Each row of a before or after table is a point. One or more steps were done to the points. Then noise was added and the rows were shuffled. The steps act on columns, c1 being the first. What was done? A step turns or swaps two columns, mirrors them in a line or flattens them onto one, adds a multiple of one to another, or multiplies or shifts one. Angles are multiples of 10 degrees, from the lower column toward the higher: turns from -170 to 170, lines from 10 to 170 but not 90. Use the fewest steps. Two steps may share a column if one is a turn and the other turns, adds or multiplies; they go together, in the order done. Otherwise the lowest column goes first.
In the rows, zero is written as 128.

Before (9 x 2):
[[106 108]
 [106  99]
 [125 109]
 [ 85 188]
 [175 135]
 [165  75]
 [ 99 148]
 [137  57]
 [147 132]]
After, 9 rows:
[[162 123]
 [186 164]
 [ 86  62]
 [151 135]
 [121  93]
 [163 183]
 [161 110]
 [106 167]
 [120 141]]
Steps: turn c1 and c2 by 110 degrees

Before, 13 rows:
[[123 117 141]
 [ 70 135 169]
 [150 129 182]
 [ 89  64 137]
 [134 131 172]
 [ 90 138 138]
 [ 85  43 140]
 [125  59 101]
 [188 137 132]
 [186 103 144]
 [150 165 159]
 [188  81  90]
 [134 144 155]]
After:
[[117 128 153]
 [210 131  86]
 [ 84 127 136]
 [112 123 136]
 [116 129 184]
 [107 134 171]
 [ 73 131 142]
 [143 132 100]
 [ 84 126 137]
 [ 38 131 166]
 [188 132 132]
 [176 126 140]
 [129 129 160]]
Steps: add -0.7 times c3 to c1; multiply c2 by 0

Before:
[[171 121 148  66]
 [110  80 140 162]
 [126 179  93 139]
 [157  96 106  66]
 [120 181  74 127]
 [111 130 111 169]
 [208 141 122  92]
 [108  88 134 150]
 [132  97 160  86]
 [ 89 150 112 167]
 [179  89 152  98]]
After (11 x 4):
[[135 136 102 140]
 [157  86 123 164]
 [141 110 129 185]
 [123 143  79 151]
 [ 90  87 118  58]
 [ 81  56  88  86]
 [131  99  96  41]
 [100  63 150  94]
 [142  44 151 153]
 [124  48 128  69]
 [139  45 143 157]]
Steps: turn c1 and c4 by -60 degrees; turn c3 and c4 by -20 degrees; shift c2 by -40

Before:
[[105 121 113 116 135 126]
 [121 111 125 156 121 144]
 [162 158 120 121 127 129]
 [110 119 105 151 126 125]
 [125 130 119 125 142 133]
 [107 111 132 112 137 165]
 [124 113 118 123 120 122]
 [140 139 126 127 140 123]
 [105 134 132 140 105 150]
 [ 70 169 116 122 109 173]
 [137 129  92 132 124 141]
 [169 149 180 141  87 132]
 [143 159 125 121 146 118]
 [114 125 133 107 147 129]]
After:
[[119 118 132 129 156 135]
 [144 107 119 134 128 123]
 [131 141 126 139 135 124]
 [ 83 138 130 109 108 148]
 [127 177 119 142 136 127]
 [118 132 117 151 139 130]
 [117 147  94 181 125 143]
 [123 130 124 140  99 141]
 [127 100 102 172 107 124]
 [135 177 185  24  97 134]
 [132 146 128 147 143 120]
 [  9 151 114 128 123 175]
 [122 105 113 150 139 125]
 [ 85 141 131 121 145 163]]
Steps: add 1.5 times c6 to c2; turn c1 and c2 by 50 degrees; turn c4 and c5 by -60 degrees; add -1.5 times c3 to c4

Before:
[[125 124 129 136 159  90 159 140 141]
 [158 104 100  87 145  82 181 108 158]
 [169 145 141 156 145 135 171 112  98]
 [165 133 167 106 140  97 144 198 118]
 [126 123 100 114  72 116 175 185 115]
 [146 119 148 104 100  78  61 115 127]
 [138 120 100  85 144  75 126 119 123]
 [171 109  99 104 142 101 132 207 100]
 [111 112 110 155 137 152  13 115 143]
 [117 152 117  95 150  98 136 111 198]
 [120 123 100  92 158 138 161 131  94]
 [152 120 190 111 144 144 156 135 141]
 [145 143 163  84 144 135 176 169 230]
 [162 172 110  88  88  74 176 122 156]]
After, 14 rows:
[[127 138 136 136 142  78 162 141 144]
 [136  99  98  79 124  66 203 113 158]
 [120 135  98  98 136 139 163 129  98]
 [126 110  99  85 126  61 133 121 122]
 [142  90  95  95 121  94 152 208 104]
 [142 142 167  92 118  88 136 197 118]
 [152 189 136 137 125 137 145 112 100]
 [128 185 166  78 128 139 154 166 229]
 [124 138 101 115  56 115 175 188 115]
 [122  36 108 159 112 155  49 115 144]
 [129  74 151  97  84  62  81 116 129]
 [133 124 187  98 128 151 161 138 138]
 [121 183 117  97 131  90 110 112 197]
 [135 247 106  78  74  57 116 121 158]]
Steps: turn c1 and c4 by -20 degrees; multiply c1 by 0.4; multiply c2 by 2.5; turn c2 and c7 by -30 degrees; shift c5 by -20; multiply c6 by 1.3

Before, 11 rows:
[[164 145 155 165 182 145 113  96  86 163 133]
 [108  99 139 135 119 109 105 151 197  89 138]
 [ 64  69 113 121 103  81 128 135 140  86 111]
 [ 80  72  80 156 162 137  86  95 149  76  87]
 [120 112 103 139  88 109  90 137 151  81  68]
 [141 152 139 212 127 106 123 128 116 105 160]
 [167 178 144 194 163 124 163  57 130 157 127]
 [146  93  61 126 179  89 102  99 131 113 141]
 [ 93  97 104 168 137  72 125 194 172 132 114]
 [143 195 124 189 128 153 137 101 117 186 176]
 [ 75 138 115 132 148  80  81 122 150  87 103]]
After:
[[167  80  94 185 124  93 121 209 154 111 136]
 [164 110  86 160  92 146 142 183 133 112 178]
 [119 143 175 170 158 169 113  90  96 153  93]
 [ 90 158 145 171  99 130  72  84 143 115  86]
 [147 106 129 184 122 135 109 121 190 153 164]
 [ 79 117 160 145 141 174  82 145 118 158 100]
 [148 161 191 124 100 149  84 183 136 111 129]
 [144  61 108 155 140 118 153 150 196  75 166]
 [ 85 184 197 176 145 169 141 178 111 153 103]
 [108 157 140 132 129 154 109 104 165 164  65]
 [ 58 189 163 130 178 130  80 100 114 155 108]]
Steps: turn c5 and c8 by 140 degrees; add -0.5 times c1 to c5; multiply c2 by -1; turn c3 and c10 by 150 degrees; turn c4 and c11 by 30 degrees; turn c9 and c11 by -70 degrees; turn c6 and c7 by 90 degrees

Before, 12 rows:
[[111 124 181 143 143 111 118 195  93  94 181 140]
 [165  82 116 138 130 133 163 196 177  81 112  92]
 [173 168 107 158 146  51  76 101 197  75 156 169]
 [ 75 149 131 138 179 126 146 114 182 135 132  71]
 [168 102 112 115  98 123 190 105 112 151 167 145]
 [ 81 164  97  97 128 146  72 128  93 108 142 106]
 [128 135 129 144  89 157 173  99 161 149 130 179]
 [135 163 119 171 169  92 151 155 186 175 128 113]
 [149 124 183 127 107  62 183 174 147 156 130 117]
 [159  97 133 203 113 105 120 172 173  72 138  77]
 [186 129 203 177 154 133 143 161 147 112 138 102]
 [100  65 106  93 115 130  95  90 104 155 135 133]]
After (12 x 12):
[[ 68 166 115 133  94 130 151 136  70 117 169  95]
 [137 132 156 158  62  93 153 126  75 126 144 123]
 [106 152 151 127 144 107 116  48 166 108 147 173]
 [174 145 115 154 129  55  72 158  59  60 110 170]
 [163 147 165 187 186  96 124 100  95 116 179 106]
 [ 82 124 139  89 120 140  70 153 163  85 153 126]
 [188 164 119 168 131 124 136  41 109 117 157 127]
 [145 103 142 115 121  62 183  52 108 148 138 118]
 [132  80 103 126 134 160 175 139  95 135  96 159]
 [164  99 117 106 145 117 188 156 139 158 138 170]
 [ 99 132 103  81 151 137  92 160 156 194 129 136]
 [173 166 196 128 180 135 159 106  83 132 134  91]]
Steps: turn c2 and c10 by -50 degrees; turn c2 and c5 by -120 degrees; turn c3 and c8 by -120 degrees; shift c4 by -10; multiply c9 by -1; turn c11 and c12 by 50 degrees

Before, 14 rows:
[[131  43 167 112  42 140 106 118 106 148 109 128  87  92]
 [147 128 102 101 135  93 199 139 114 156 139 159 157 167]
 [130 152 116 123 136  88 171 193 142 112  95 162 141 153]
 [137 176 111 125 185 120 164 109 133 117  86 122 139 131]
 [149 161 118 136 102 110 149  96 117 121  61 151 165 168]
 [160 128 166 142 130 101 150 127 116 109 142 161 134 157]
 [175 135  89 128  37 129  48 109 120 148 144 128 125 134]
 [ 99 152 147 175 123 142 172 131 122 158 101 136 129 142]
 [ 39  64 165 137  84  96  99  93 114 118 131 115 145  95]
 [128 125 122 125 121 115 213 139 161  92 130 125 133 176]
 [136 106 148 122  59  90  94 102 183 176 117 151 101 116]
 [147 158 136  74  39 158  71 102 138 157 125 181  99 139]
 [141 130 104 130 168 130 151 141 148 135  94 165 135 208]
 [140 146 153 104 114 103 147 142 112 146 108 103 121 189]]
After, 14 rows:
[[169 131  37 126 136 130 187 144 182  98 149 131 122 125]
 [116 128 121 121 134 127  86 117  68 166  78 181 141 121]
 [  7  62  92 140  75  96 138 162 146 125 150  96 149 119]
 [109 154 126 161 109 138  86 122 109  96 120 140 131 129]
 [145 154 134 124 147  98  71  68 116 157 111 168 139 156]
 [146 123 155 132 155 130  81 112 129 121 109 205 134 172]
 [170 176 184 122 166 120  66 147 115 133 121 128 136 125]
 [150 146 118 109 100 102 106 112 116 120 146 188 126 107]
 [ 89  45  61 117  63 131 126 127 146 109 160  97  91 123]
 [148 132 122 110 164 100 102 109  64 109 120 165 167 162]
 [159 160  54  89  87 151 157 152 183  97 136 139 107 180]
 [166 153 102 134 135 111  64 165 143 131 149 165 162 152]
 [124  95  76 120  85  95 135 139 185  80  85 122  99 157]
 [158 130 150 140 101 104 129 127 106 149 133 159 124 156]]
Steps: add 0.5 times c2 to c1; turn c3 and c5 by -70 degrees; multiply c4 by 0.7; turn c7 and c11 by -120 degrees; turn c9 and c11 by -70 degrees; turn c8 and c10 by 170 degrees; swap c12 and c14

Before:
[[123 185 145 136 144 137  94 108 169 190 134  98 129 131 120  91 155 123]
 [143 189 151  72 137 132 103 109 150 158 115 131 132  93 133 142 124 162]
 [137  63 101 151 112 179 103 149 112 133 124 162 125 184  96 162  86  80]
 [ 82  37 137 116 145 182 144 115  83 105 187 111 114 110 100  89 162 127]
 [127 184 194 114 182 179 147 136 205 148 134  96 104 106 121 132 155 135]
 [136  86  88 164  76 137 109 150 125  95 119 101 106 123  89 160  82  58]
 [105 138 123 134 186 149 110 120 187 167  89  96 111  98 127 154 166 156]
 [142 193 155  88 148 186  74 117 167 155  91  62 102 135 144 149 174 135]
 [111  76 100 134  80 105 130 163  77 144 168 125  90 180  99 192 108  85]
 [106  17 147 126 168 138 149 133 108 102 191  72 115 152 144  78  97 159]
 [ 76  66 107 100 148 167 182 107 117 114 164  87 163 151 139 115 127 101]
 [125  54  58 137  47 167 129 176 146 140 136 139  69 153 122 142  90  84]]
After:
[[120 122 140 134 148  61 143 110 162 192 137  94 121 134 115 113 157 125]
 [110 126 104 136  81 179 145 163  73 145 166 123 102 176  96 166 107  88]
 [ 77  72 138 109 143 215  75 113  81 100 197 107 109 107  99 123 161 124]
 [ 73 124 110 100 146 191  66 107 114 116 184  86 157 150 139 111 129 100]
 [128 130 192 115 184  70  73 138 207 145 135  96 107 107 122 142 150 136]
 [138  77 157  89 153  38 111 117 170 155  89  60 107 132 140 142 176 134]
 [102 102 148 125 165 228 103 128 113 105 201  71 110 150 145 107  97 155]
 [141 127 148  65 136  66 144 109 150 157 108 133 134  94 127 124 123 173]
 [137  89  86 160  78 163 131 153 123  98 117 102 113 131  86 153  86  52]
 [143  62  97 155 108 174 102 147 113 134 122 164 133 185  99 140  87  85]
 [102 112 129 134 181 105 122 118 192 167  93  97 118 104 125 142 163 158]
 [125  82  56 137  47 191  96 181 145 144 136 137  74 149 119 153  84  85]]
Steps: add -0.3 times c1 to c11; turn c6 and c7 by -130 degrees; turn c2 and c6 by -70 degrees; multiply c16 by 0.4; turn c13 and c16 by -20 degrees

Before (14 x 20):
[[ 91  71 115  99 140 145 212  73 109  98 122 116 103 131 137 124 163 107
  100 119]
 [170 106 161 178 169 120 108 151 133 138 142  97 152 142 118 139 101 131
   81 130]
 [106  54 106 116 153 155 201 128  79 128 130 120 144 131  97 159 174  71
  147 134]
 [ 93  63  98 109 155 196 157 112 102 109  95 132 152 107 146 119 150 128
  135 136]
 [141 132 154 169 184 126 122 156 161 127 201 140 135  96  98 115 157 122
  106 163]
 [115  78 111  89 158 180 188 130 118 117 110 113 126 137 113 106 188 103
  140  61]
 [166 185 157 172 166  98 126 158 194 149 161 128 161 136 121 156  85 152
  140 161]
 [180 112 126 175 137 108 130 168 156 110 169 136 145 156 139 141 156 168
  123 154]
 [167 127 188 162 131 103 105 129 146 124 163 169 176 139  82 133 109 160
  124 136]
 [103  78 153 180 123 135 139 139 152 115 118 112 110 116 102 137 145 115
  151 123]
 [121 139 149 137 139 126  86 146 138 121 174  91 138 157  86 152 131 156
  125 154]
 [137 127 159 167 191  89 123 170 134 141 157 147 126 126 106 161 115 200
  121 132]
 [141 106 116 141 103 173 151 162 102 104 122 132  87 128  61 122  92 117
  116 136]
 [120  98  87 130 150 131 151 105  70  79 117 114 112  99 113 117 163  77
  156 103]]
After (14 x 20):
[[119  97  89 183 121 110 157  91 169  76 121 108 120  99 113 116 165  56
  221 108]
 [145 130 159 219  70  82 122 183 117 148 156 163 124 126 108 167 117 180
  118 153]
 [124 139 149 193 125 117  91 152 129 118 172  71 137 154  86 157 134 134
  109 157]
 [ 93  76 119 152 137 110 215  60  44 104 122 109 100 129 137 120 163  89
  101 110]
 [164 191 156 228  91 100 127 166 193 149 155 135 167 141 122 158  87 128
   85 169]
 [146 132 155 217 101  70 121 162  93 132 201 149 131  98  99 108 162  98
   71 160]
 [106  81 148 229 139 128 135 147 204 120 113 105 102 116 100 142 142  94
  145 123]
 [170 101 163 228 104  95 108 159   5 148 144  70 150 142 118 141 104 111
   58 138]
 [ 92  63 100 160 177  81 157 108 127 109  95 135 152 111 148 116 151 105
  160 102]
 [146 106 114 186 180 145 151 175  85  99 119 137  86 127  57 122  89  99
  132 113]
 [111  82 112 140 163  84 187 122 155 119 106  98 129 134 107 105 186  84
  156  32]
 [173 116 122 224 109 127 126 179 127 110 170 136 148 152 137 137 159 146
   94 165]
 [167 122 188 209 101 129 109 127 123 115 166 194 171 143  82 134 109 144
  111 152]
 [109  55 101 172 146  95 198 125 155 131 133 120 141 134 100 156 173  51
  198 119]]
Steps: shift c4 by 50; add -0.5 times c6 to c20; turn c5 and c6 by -110 degrees; multiply c8 by 1.3; multiply c19 by 3; turn c9 and c19 by -60 degrees; multiply c12 by 1.6; shift c18 by -20

Before:
[[156 145 153 150 166  93 162 159  56 108 113  66 165  78 150 191 112 125
  170 189 159  84 163 152]
 [138 136 100 115 162 166 172  93 157 152 121  58 118 173 100 164 111 162
  178 107 142 145 163 140]
 [ 94 103 166 118 164 112 182  89  72  78 177  83 104  97 171 172 150 186
  174 129 123 159  87 194]
 [ 97 142 195 188 149 113 178 133  80  82 182 153  76  96 102 190  81 180
  142 140  88 132  81 149]
 [122 126 196 165 153 167 134 148  89 140 175 144 175  87 153 162 180  94
  143 112 107 115 107 129]
 [ 75 104 140 158 115 107 117 138  59  84 118 138 121 168  88 122 112 155
   92 139 190  81 103 155]
 [ 86 195 125 103  95  90 126 136 148 151 165 125 110 122 164 155 157 123
  102  98 156  77 123 132]
 [162 156 182 176 122 179  81 130 154  99 149 150 144 172 104 181 181 191
  129 155 182  97 122 176]
 [135 161 107 130  96 168 137  82 115 165 154 105  87 162 153 142 156 113
  159 121 100 161 153 178]
 [131 116 110 105 172 169 164 110 127 123 106 102  76  85  97 146  92  87
  108 156 101 107 130 109]
 [ 77 196 164 187 123 112 126 119 111 177  98  63 170 111 176 143  84 110
  140 153  90 175 118 145]]
After, 11 rows:
[[206 120 184 178 104 177  81 130 153 101 148 151  97 170 102 179  75 193
  127 157 159  95 125 173]
 [179 145 157 150 154  95 160 162  59 106 111  67  90  78 148 191  93 124
  171 188  89  86 162 152]
 [137  74 109 133 103 169 136  85 114 169 154 101 130 165 152 140 133 113
  157 123 165 160 153 178]
 [156 164 196 167 133 163 134 148  88 141 176 144  98  87 154 159 117  93
  143 113 181 117 106 129]
 [ 82 128 166 119 156 111 183  90  69  76 179  85 162  97 170 170  96 187
  173 132 137 159  89 198]
 [109  94 110 103 183 165 169 111 126 122 108 105 170  84  98 146 153  89
  104 157  99 109 126 113]
 [ 61  74 124 101  96  89 128 138 150 153 163 128  92 121 163 158  88 121
   97  99 142  76 122 135]
 [105 137 140 157 114 107 121 141  59  83 116 137 149 169  87 120  87 160
   96 138  82  82 101 157]
 [156  78 194 188 131 117 178 132  83  82 183 154 152  95 102 190 168 178
  147 138  97 131  78 148]
 [123 115 102 115 170 165 177  94 157 153 121  57 128 170 103 168 107 162
  176 107  97 147 166 140]
 [133 121 164 183 115 111 128 123 111 177 100  61  50 112 176 144 185 110
  139 151 108 176 120 145]]
Steps: add 1 times c4 to c1; turn c2 and c13 by -130 degrees; add -0.3 times c3 to c5; add 0.5 times c7 to c21; turn c17 and c21 by 120 degrees
